Each row is a point. Each copy is the shape, with its points in the same order, turned, moved and blurred by noise. Is it also mirrored, or only turned?

Shape, 8 rows:
[19 -22 22]
[60 39 -33]
[-26 32 8]
[31 -16 -8]
[-28 1 2]
[-49 41 10]
[18 -21 -75]
[-2 5 -57]
Copy 1, 8 rows:
[-17 9 0]
[57 50 -30]
[39 -32 11]
[-2 19 -25]
[9 -38 -6]
[45 -55 20]
[26 1 -90]
[42 -19 -56]
Copy 1 is: mirrored
Copy 2 (8 x 3):
[-25 -13 -17]
[27 52 -54]
[9 21 27]
[3 -15 -39]
[13 -12 21]
[7 19 54]
[57 -23 -45]
[54 -3 -18]
Copy 2 is: mirrored
Copy 3:
[-35 -15 -6]
[-18 67 -46]
[28 3 3]
[-35 -1 -30]
[17 -25 -9]
[53 -6 11]
[-8 -5 -91]
[20 4 -63]
Copy 3 is: mirrored

Shape:
[-26 -5 30 41 37 37]
[-41 -44 23 -35 -30 8]
[-21 -14 -60 29 4 28]
[-54 -19 24 -2 51 31]
[-1 -5 18 -39 4 38]
[8 17 -16 -74 -25 17]
[15 27 -55 -13 -3 -8]
[31 -19 7 -44 -37 -66]
[-1 31 21 25 48 -58]
[50 -44 -29 -26 37 -3]
Copy 1:
[45 -47 28 45 6 -27]
[-15 -60 -6 -23 -29 10]
[10 -16 -49 62 20 6]
[19 -65 22 13 38 -22]
[38 -27 4 -20 1 21]
[17 13 -32 -52 -1 32]
[6 45 -39 17 12 8]
[-49 34 19 -25 -48 26]
[-8 36 51 29 6 -58]
[-9 18 25 28 26 65]
Copy 1 is: mirrored
Copy 2:
[15 -22 -11 50 59 42]
[7 -84 20 -19 5 23]
[19 -13 -71 -7 10 38]
[10 -54 -7 12 82 34]
[32 -27 27 -24 31 41]
[19 -11 32 -77 1 25]
[13 26 -30 -45 -1 3]
[24 -25 35 -34 -34 -57]
[-10 22 -1 30 51 -48]
[91 -10 -16 -21 22 -19]
Copy 2 is: only turned
